Each wall is flat, endless, passes through zero and stands at right angles to its row. A trip goes straight from one point to another. List the walls that it crosses, first one first.

Walls:
(1): [-0.4 -0.5  1.1]
(2): [ 2.4  1.3 -1.9]
(3): [ 2.8  2.9 -7.7]
(4): [ 0.4 -2.0 -1.1]
(5): [ 1.5 -0.3 -1.4]
(6): [ 1.1 -1.8 -1.7]
Trips:
[-3.5  0.7  3.0] to [-0.5  0.0  3.6] -> none
[-2.6 -0.2  5.9] to [-0.5 -4.1 -0.3] -> 4, 6, 5
[ 5.0 -4.0 -8.8] to [ 5.2  5.4 -4.8] -> 4
[-4.5 -1.2  1.0] to [0.5 0.8 2.4] -> none

Walls:
(1): [ 0.1  2.1 -4.9  9.0 -2.3  2.9 -2.9 -3.7  1.3]
(2): [ 0.3  0.5 -0.5  0.3 -1.3  1.8 -9.3 -1.1  5.6]
(3): [-2.1 -3.1 -1.4  6.7  0.0  3.1  2.9 -2.1 -0.4]
(4): [-1.5 -3.5 -2.9  0.1 -0.7  3.4 -9.0  1.5  1.4]
(5): [ 3.8 -6.1 -1.0  2.8  6.3 -1.9 -1.6  0.7 -8.2]
(6): [ 1.6 -0.5 -3.1  0.9 -2.8  2.5 -2.4 -4.0 -1.4]
(7): [-3.0 -4.3  2.7 -0.1 -4.3 -2.8  8.6  5.0  2.3]
(8): [-4.1 -0.2  1.1 -1.8  1.5  2.0  6.7  1.7 -3.5]
(9): [-1.7 -0.1  2.6  3.3 -3.1 -1.7 -1.5 -0.3 -0.9]
(10): [-0.1  4.9  2.6  0.9 -0.6  4.2 -4.4 -3.8 -0.7]
Trips:
[ 0.1 -0.4  1.6  0.1 -6.0  0.1 -3.6 -1.5  0.4] to [-5.0 -5.8 -1.7 -0.5 -2.7  0.3  1.6  3.0 -1.6] -> 7, 3, 10, 8, 1, 2, 5, 6
[ 6.1  1.6  0.3 -2.4 -4.2 -1.4  1.9 -5.8  3.8] to [ 5.7  5.2 -1.5 -0.3 -0.8 -2.9 -7.0 -1.9  0.9] -> 4, 9

Walls:
(1): [ 3.2 -5.9  0.4 -1.9 -0.2  2.6 -2.4 -6.3 -3.7  3.9  3.0 -0.5 -1.1  0.9]
(2): [ 3.1  6.9  2.5  2.6 -2.9  3.9 -5.5  3.2  6.2  5.0  1.3  4.4 -2.6  0.5]
(3): [ 4.6 -3.1  4.8 -2.2  5.8  1.5 -3.5 -5.9  1.1 -3.7 -3.1 -3.2  5.1  0.4]
(4): [ 0.3 -1.7  0.5 -3.6  1.0  1.6  0.6 -0.3 -2.1  0.9  1.1 -3.1 -3.8  6.8]
(5): [-0.2  0.4 -4.9 -1.1 -0.2 -2.1 -0.8 -0.7 -7.4  0.7  1.7  5.5  3.9  5.1]
(6): [-3.8 -1.2 -6.8 -4.3 -2.8 -4.2 -6.7 -0.3  3.2  3.3  3.3 -3.5 -3.0  3.8]
(7): [ 0.3 -5.0 -3.4 -0.6 -1.8  0.1 -0.7  4.4  1.1 -1.8  1.6 -6.3 -3.6  1.0]
(8): [-6.4 -0.4 -1.5  2.9  0.4  5.9  1.7  0.1  1.9  2.1  0.5  1.3  2.2 -2.0]
Trips:
[-8.2  2.6 -4.2 -2.5  2.9 -1.6 -3.5 -1.9 -1.5 -4.9 -3.6  5.4  3.0 -0.3] to [-4.5  1.1  0.9  3.1  1.3  0.6 -3.7  2.4  6.0 -0.8 -0.4  2.2 -1.4 -0.7] -> 3, 2, 5
[ 1.6  0.4 -6.6 -5.5 -2.9 -0.9  2.9 -0.2  4.7 -0.6  3.1 -1.0  0.6  4.2] to [ 1.2 -3.9 -0.3 -1.0  8.3 -2.8 -3.8 -4.0  2.4 -2.3  1.7 -0.4 -0.6  7.9] -> 1, 3
[ 7.4  0.4  3.4 -8.3 -4.5 -0.2  1.2 -8.2 -0.6  2.0 -0.1  4.3 -0.1  3.0] to [ 1.9  1.6 -1.3 -4.0  0.4  1.2 -1.6 -2.6  0.3 -2.7 -1.4 -2.2 -0.9  5.1] -> 6, 2, 7
[-4.4 -0.7 -3.9  1.7 -9.6  0.4  5.4 -4.8  1.7  3.0  5.9  7.7  0.3  1.2] to [-0.9 -2.8  0.0 -2.0 -1.2 -3.9 -1.4 -4.3 -0.5  1.3  2.6  1.0  4.1 -0.1] -> 2, 3, 8

Walls:
(1): [-4.6  1.3  2.3  0.8  2.1 -1.8  2.9 -3.7 -3.6  1.0  2.2  6.7 -0.5  1.0
  3.3 -0.3 -2.1 -5.6 -1.5  1.3  3.0  8.5 -1.3  5.8  0.2  1.8  1.2  1.8
  1.3 -1.2  1.0 -5.3]
(2): [-7.3 -4.2  2.1  0.8 -0.2  2.2  3.8  2.4  0.5 -2.8  1.4  1.2 -1.8  1.1
 -1.2 -1.7 -0.1 -1.0  3.3  4.3 -0.1 -4.0  1.6 -4.1 -3.5  0.3  5.0 -3.1
 -3.1 -0.3  2.1  4.8]
(3): [ 1.1 -2.2 -3.0  0.8 -1.3  7.1  2.3  0.5  4.2 -1.6  0.6  3.0 -0.3 -3.4
 -2.1  0.9  1.2 -1.6  1.1  1.3  2.6  2.6  2.9 -1.5 -4.6 -5.0 -6.1 -6.3
  4.2  1.9 -1.2 -2.0]
(4): [ 3.1  3.7 -4.2  3.4  4.8 -0.6  4.5 -2.9 -1.4 -7.6  5.6  0.5  0.2 -1.7
 -5.0 -1.6  2.6 -1.5 -4.9  2.3 -6.7  1.8  2.5 -1.8  4.1 -1.9  0.4 -0.7
  6.9  6.4  0.9 -2.1]
(5): [-0.5 -5.7 -5.7  7.4  4.6  3.5 -0.2  3.6  1.7  0.4  1.8  2.8 -3.6  2.8
  3.0  0.7  1.3 -5.0  2.0 -1.9 -0.8  2.3  4.3  7.4  2.3  0.0 -2.0 -5.0
  1.9  7.0 -4.0  4.0]
(6): [-2.7 -2.5 -2.2 -3.4  2.6 -2.2 -6.8  6.9  1.8 -1.8 -1.9 -0.9  3.1 -2.4
  6.7  0.3  2.9  0.0 -4.0 -7.2  1.0 -0.7  5.5 -2.8 -1.2 -2.4  4.2 -1.3
 -6.6 -2.7 -2.2 -0.3]
(7): [ 5.5  5.0  6.2  3.9 -1.9  3.5 -5.0 -2.7  1.4 -1.1 -0.3  6.2 -1.2  0.7
 -6.0  1.1 -0.9 -2.9 -4.0 -2.1  1.4 -1.1 -4.6 -0.8 -4.1 -0.8 -3.5  7.2
  3.4 -0.6  3.2  0.9]
(8): [ 0.8  0.0  0.2  2.4  5.1  0.0  1.4  1.3  1.0 -3.0 -1.4  3.6 -4.6  1.5
  1.2  0.0  5.0  0.7 -5.3 -2.6  3.8  1.7  2.3  1.3  0.6  3.6  4.8 -1.8
 -2.5  1.0  0.6 -3.2]
(9): [ 3.9  7.9  3.1  5.2  4.3  3.3 -4.2 -0.5  4.1  1.9 -3.0  4.9  2.2  0.2
 -0.5  4.5 -3.8 -3.5  0.2  0.8 -1.1  0.5 -0.4 -4.2 -2.6  3.3 -3.8  3.4
 -1.2  2.9 -2.8 -0.8]
(10): [-3.1  2.2  2.6  0.6  2.8  8.1 -2.7  2.7  2.2 -1.1  0.1 -0.5 -0.9 -1.7
 -7.8  0.1  3.6  2.0  0.1 -0.2 -3.9 -0.5  2.1 -2.2 -1.0 -0.8  1.2  2.9
 -3.8 -3.3  4.6  0.3]
(11): [-2.1  3.6  4.2  6.1 -1.6  6.1  1.1  0.8 -1.2  6.3  1.8  4.8  4.1  0.5
 -4.1  2.9  0.2  3.6 -6.3 -1.8 -0.6  0.7  6.2 -1.8  2.5 -7.8  0.6  2.0
  6.0  1.1  1.0  1.4]
(12): [ 2.8 -1.4  2.4  0.4 -5.6  0.8  4.6 -4.1  1.1  7.6 -0.8 -0.2  3.6  0.2
 -3.2  3.3  1.4  0.5 -2.2 -3.3 -1.5 -0.8  1.4  2.9 -0.2  1.9  6.3 -0.5
  4.6  5.8 -0.4 -3.1]
Trips:
[-4.8  2.1 -9.4  1.0  4.9  0.0 -2.7  3.1  5.3 -3.0  4.1 -3.1  2.5 -3.2
 -0.9 -0.2  2.1 -1.3 -3.5 -1.2 -2.4  4.2 -0.7 -2.4 -1.3 -0.1 -4.3  3.2
 -0.9 -2.1  6.9 -4.6] to [-3.0  2.0 -4.2 -4.2  4.8  1.7  5.7  3.2 -6.7 -0.3  2.8  1.8 -1.4  3.7
 -0.9 -1.0  1.5  4.9  0.2 -2.8  3.5 -2.8  0.5  2.9  1.0  0.0  0.9 -0.5
 -0.4  2.5  6.2  0.2] -> 9, 5, 2, 11, 3, 6
[ 4.7 -2.8 -5.7  5.0 -2.0  3.1 -3.7 -4.1  0.0  3.3  3.0  3.5 -3.4  1.1
  0.4  0.6 -0.4 -2.3  0.6  6.4  6.2  0.1 -2.6 -0.9  3.0 -7.3  0.2 -4.9
  5.8 -1.7  0.4 -0.5] to [-3.9 -3.8  1.2  0.6  3.4 -5.0 -1.0  3.4  3.8  0.5  3.6  2.9 -0.9  1.3
  3.9 -1.8 -5.3  5.7  1.0  6.2 -2.2 -1.3 -3.4  3.5  3.8 -4.3 -2.0 -4.7
 -4.4  1.0 -1.2 -8.5] -> 7, 11, 2, 4, 6, 8, 3
[ 1.9  0.1 -4.3 -0.1  0.5  3.7 -8.8 -0.9 -0.6 -0.2 -1.7  2.1 -0.8 -5.1
 -2.4  1.8  4.0 -2.8  1.5  7.9  2.8 -6.5  2.1 -2.3 -6.4 -2.1  2.1  1.8
 -9.4  1.4 -0.1 -1.2] to [-0.4  2.4  1.8  4.6  2.0  0.6 -2.5 -1.3 -0.2 -1.5 -2.8 -0.1  0.1  3.0
 -3.7 -1.2 -0.8  0.7  2.3 -3.6  0.2 -2.0 -0.2  1.4 -4.5 -4.8 -0.4  2.7
 -3.6  2.5  3.1  3.1] -> 8, 11, 3, 5, 6
[ 4.9 -1.9  1.7  0.8 -0.5 -3.2 -0.1  5.5  6.4  0.1 -0.1  3.5 -4.1 -1.4
  4.9 -2.0 -1.8  0.4  0.8  0.3  6.3 -3.4  2.5  0.5  8.6  0.2  3.5 -3.1
 -5.0 -7.4 -1.5 -2.4] to [ 3.4  4.9 -5.5 -4.3  1.1  0.1 -1.0 -2.1 -7.2  0.3 -5.0  2.5  1.5  4.6
  6.2 -1.4 -1.4  6.5 -3.1 -1.1  7.0 -7.0 -4.6 -1.4 -0.4  5.4  2.5 -1.5
 -3.3  0.5 -3.0  0.0] -> 5, 2, 9
